Each wall is flat, endless, passes through zero and stands at right angles to its row. A trip goes straight from one point to another. List the walls that it crosses, first one first.
(in the rows, 128 means zero)

Walls:
(1): [ 44 115 153]
(2): [129  54 103]
(3): [160  90 203]
(4): [ 68 186 174]
(5): [ 98 158 106]
Trips:
[151  68 162] to [ 94 118 141] => 1, 4, 5
[125  86 103] to [127 102 191] => 3, 4
[156 161  52] to [187 115 128] => 2, 5, 3
[140  34 170] to [118  70 128] => none
[143  96 182] to [139 118  55] => 1, 3, 5
[ 97 183 172] to [154 146 166] => 5, 1
[138  20 157] to [141 153 170] => 4, 2, 1

Walls:
(1): [105 132 157 127 111 151 173  38 153 143  82  95]
(2): [186  45 159 169 153  91  33 124 125  93 168  98]
(3): [152 180 172 100 179  84 152 117 132 127 108 209]
(4): [129 125  98 103 170 170 136  59 179 115 120 178]
Trips:
[ 13 181 110 132 126 141 120 166 164 138  94 151] to [ 51 142 181 120  64 167 144 133 130 215 152 128] => 3, 4
[171 128 153  50 153 129 146 163 182 125 139 125] to [ 26 122 164  81 110 116 123 106 115 124 168 151] => 1
[104 151  92 115  88  91 115   8 171 182 157 112] to [175 137 177 173 179 153  12 113  78 139 159  70] => 2, 4, 1
[127  83 162 195 124 113  52  80 178 119 157 146] to [146 168 174  81 112 192 144 247 159  88 101  91] => 1, 4, 2
[175 245 126  88  88 113 197 156 104  33 126  90] to [174 142 141 196 102  84 115 154  69 171  76 119] => 2

Walls:
(1): [195 138 132 121 141  89 120 155 108 114 124 149 124  99 130  88 103 119
 133 134 173 153 175 152 177 148 178  81 159 116 143 137  92 144 147 155
  61  77 226 122 139 103 143  91 100 142 152  67]
(2): [141 112 127 194 128 114   7  95 195 137 132  82 105 129 127 139 103 118
  86 131 151 138  60 131 115 161 177  86 125 109 176 128 135 136 116 155
 109 203  98 160 138 165 116 140 137 152 106 154]
(3): [138 132 111  99 131 125 139  97  80 138 150 121  98 149 124 110 120 140
 115 158 109 112 116 165  53  67  94 139  82 113 118 143  41  97  57  67
 137  86 146 166 117 138 103 134 130 106 109  89]
(4): [124 123 154 143 153 136 159 113 109 186 130  79 113  43 233 115 124  89
 139  83 153 119 132 119 196  96 134  67 168 107 159 114 153 112 132 151
 116 124  92 181 161 117 125 110 140 122 140 156]
(5): [171 111 204 139 142 116 104 142 124 116 128 138 172 112 113 134 136 111
 142 110 156 143 190 182  87 104 134 210 147 172 125 131 127 161 138 162
  88  77  90 167 100 160  98 178 146 101 133 134]
(6): [ 87 157 129  76  96 189 188 177 155 155 173 162 122 168 130 174  99 113
 107 183 197 127  97 146 178 138 126  56 133 100  81 159 134  58 133 209
  71 123 138 129 107 140 130 150 123 155  91 157]
Trips:
[ 85  95 117 127 118  90 129 114 134 172 182 149  98 178 119  89  98 156
 146 173 141 141 107  81 126  29  85 147 139 190 157 108 109 140 156  89
 146 181 131 118  88 115 223  87 131  78 177 108] to [169 112  87 167 127 163 152 132  42 132 150 188 156 140 231  47 156 149
 141 193 174 107 116  82 136 149  79 157 114 110  95 147 104 175 125 152
 129 127  94 158  72 147 154 134 111 117  29 135] => 6, 4, 5
[169 170 162 135 131 102 176 110 118 159 166 156 156 107 157  86 194  67
 113 153 137 166  82 138 140 145 131 156 140 142 150  67 139 139 147 154
  92 135 196 157 123 166 145 143 124 132 167 114] to [125  94 121 110 147  75  99 107 183 113  96 120 121 156 178 137 130 166
  76 131 137 112 159 152 144  83  95 112 108 121 140 104  85 159  91 137
 174  90 144 143 121 140 115 181  63 131 146  58] => 6, 3, 2, 4
[ 92 149  68 161 135 118 137 119 216 130 110 125 109  86 130 103 166 149
 175  99  80 146 110 137 104 116 102 109  58 143  62 120 117 135 177 169
  84 172 132 108 135 162 202  87 162 173 134 107] to [103 124 135 220  84  69 135 195  92  86 132 177 131 124 110  71 145 139
 111 107 155 160 118 141 145 162  90 138 157 146 185  72 135 161 173 153
 146 110 156 101 143 100  89 111 102 105 152 158] => 1, 2, 5
[102 200 115 155 153 137 133  91 142 118 124 109 115 129  77 176 170 169
 149 136 177 155 118 105 108 103 131 104 184 143 143 193 110 145 128 105
 107 154 124 118 169 141 166 194 134 121  94 116] to [ 94 148 112  93 130 173 114  75 144  86 101 113 105 155 145 161 148 198
 141  99 152 137  94 114 119 152  86 115 154 130 117 198 106 113 135 127
 163 141  99  80 162 136 198 190 161 119 127 122] => none
[172  68 163 107 200 124  65 119 168  91 155 101 107 112 116 141 141 124
 147 151 138 133  84 142 176 182  70 119  74 148 107 132 157  95 102 123
 170 186  87 106 176 121 159 123 122 152  77 132] to [130 134 152 158 139 200 113 101 178  38 101 136  84 149 150  81 160 112
 166 101 114  70 147 113 163 148  67 201 122 191  96 105  91 109  54 121
  96 117 111 130 136 192 130 151 145  95 160 123] => 5, 3, 2
[166 136 115 168 128 102 157 104 137  84  65 127 148 145  28  95 156 108
 161 146  72 162 145 169 129  94  44 151 104 216 140 105  86 120  82 138
  75 175 153  36 153 167 124 123 145 197 104 118] to [146 109 175 131 125 137 157  40 185 157 119 123  87 187  87 181  99 105
 107 143  74 114  97 121 159 148 110 111 128 196 110 194 187 126  93 121
 119 161  50 114 106 130 103 182 108 150 167  84] => 1, 2, 3, 6, 5
[130 151 124  76  91  93 143 129  92  86 114  99 131 150 115  58  82  85
 136 201 190 119 112 121 120 171 148  97 129 111  72  90 173 169 138 135
 173 142  81 103 129 117 144 119  64 192 113 146] to [115 163 104 140 118  93 116  87  79 116 143 136  70 131  48 151 180 133
  85 130 145  56  83 121 166 132 175 155 116 127 152 109 148  93  59 118
 134 117 129 135 112 151 188 109 225 106 145 128] => 1, 3, 6
